Rows are points. Two turns around zero, p and q, are shown by what they do to some points. Write where each new point lands after one turn and then the other. Backwards means that the second turn is done in reverse. Each puzzle has new turns, and all numbers are rounded.
(in the rows, 128 means zero)

Turn p:
[128 103] => [153 126]
[131 114] => [142 130]
[143 121] => [136 142]
[110 174] => [ 81 113]
Turn q:
[138 107] => [144 111]
[153 140] => [148 147]
[ 92 136] => [ 91 125]
Where do these land?
p, then q: [145 138] => [114 142]
q, then p: [ 84 113] => [153  89]
p, then q: [128 122] => [134 129]
q, then p: [165 120] => [127 166]
p, then q: [118 146] => [113 114]

Turn p:
[123 142  99] => [113 156 122]
[116 163 134] => [ 98 129 150]
[131 141 116] => [121 144 133]
[148  76 132] => [176 115 102]
[108 120 120] => [116 126 108]
[142 127 166] => [143  99 152]
Turn q:
[125 110 143] => [118 118 109]
[ 97 145 153] => [ 86 128 140]
[154 122 111] => [159 125 126]
[139 100  95] => [160 146 104]
[126 164 138] => [116 122 163]
Where do these land?
q, then p: [ 85 110 118] => [ 85 149 131]
p, then q: [149 109 112] => [153 120 147]
q, then p: [146 142 122] => [146 117 139]
p, then q: [131 151 160] => [103 108 105]

Turn p:
[116 143 102 104] => [128 134 106 161]
[166 143 151 135] => [ 99 149 133  97]
[140 132 146 126] => [124 139 126 110]
[146 109 129 166] => [115 113 167 113]
[ 69 134 115 115] => [161  97  93 154]
[130 107 125 122] => [142 135 143 133]
Turn q:
[111 103 118 134] => [132 103 120 146]
[110 158 151 156] => [149 116 152  91]
[159 149 148 123] => [134 166 130 110]
[150 133 106  96] => [ 95 154 124 143]
[ 91  89 122 123] => [126  84 102 145]
[146 135 123 135] => [132 144 140 134]
Where do these land?
q, then p: [100 139 139  88] => [162 125 114 164]
p, then q: [134 122  84 123] => [165 113 147 120]
p, then q: [142 123 119 111] => [132 131 146 113]
q, then p: [133 148 141 159] => [123 159 124 105]
p, then q: [131 108 158 158] => [118 142  85 119]

Turn p:
[132 151 143 103  91 145] => [134 126 124  90 109 163]
[131 106  95 137 153 112] => [143 139 121 161 136  97]
[ 99 113 133 123 109 121] => [117 128 130 107 108 105]
[105 116 116 153 111 142] => [113 161 144 120 120 113]
[112 145 112 150 126 114] => [135 142 142 115 152 110]
[141 104 127 153 133 110] => [132 124 154 155 125 111]
[170 156 174  80 160 136] => [127  70  94 138 139 185]
[129 147 128 109  99 145] => [137 137 121  99 115 153]
[134 112 124 143 169 128] => [116 126 123 167 146 116]
Turn q:
[111 106 146 147 136 106] => [145 112 119 138 158 148]
[139 127 160 139 158 125] => [134  97 158 132 140 139]
[185 126 119 126  62 149] => [126 112  92 115  48 120]
[122 134  84 140 138 114] => [135 146 117 148 141  91]
[ 95 145 141 129 129 137] => [117 151 140 139 138 153]
[135 116 111 115 141 147] => [141 139 138 106 124 110]
[110 143 134 101 131 118] => [ 98 139 131 119 145 134]
Where do these land?
p, then q: [121 143 147 133 135  97] => [140 110 129 105 153 131]
q, then p backwards: [133 149 124 123 122 219] => [139  98 114 151  47 150]
q, then p: [148 128 129 119 143 102] => [123 115 122 141 119  98]
q, then p backwards: [133  96 134 169 121 136] => [168 132 112 102 125 110]
q, then p backwards: [113 124 129 106 139 137] => [115 148 126 142 117 135]
q, then p: [128 119 124 112  97 106] => [144 155 107 124 126 109]
q, then p backwards: [120 137 109 134 139  99] => [118 124 118 139 162 121]
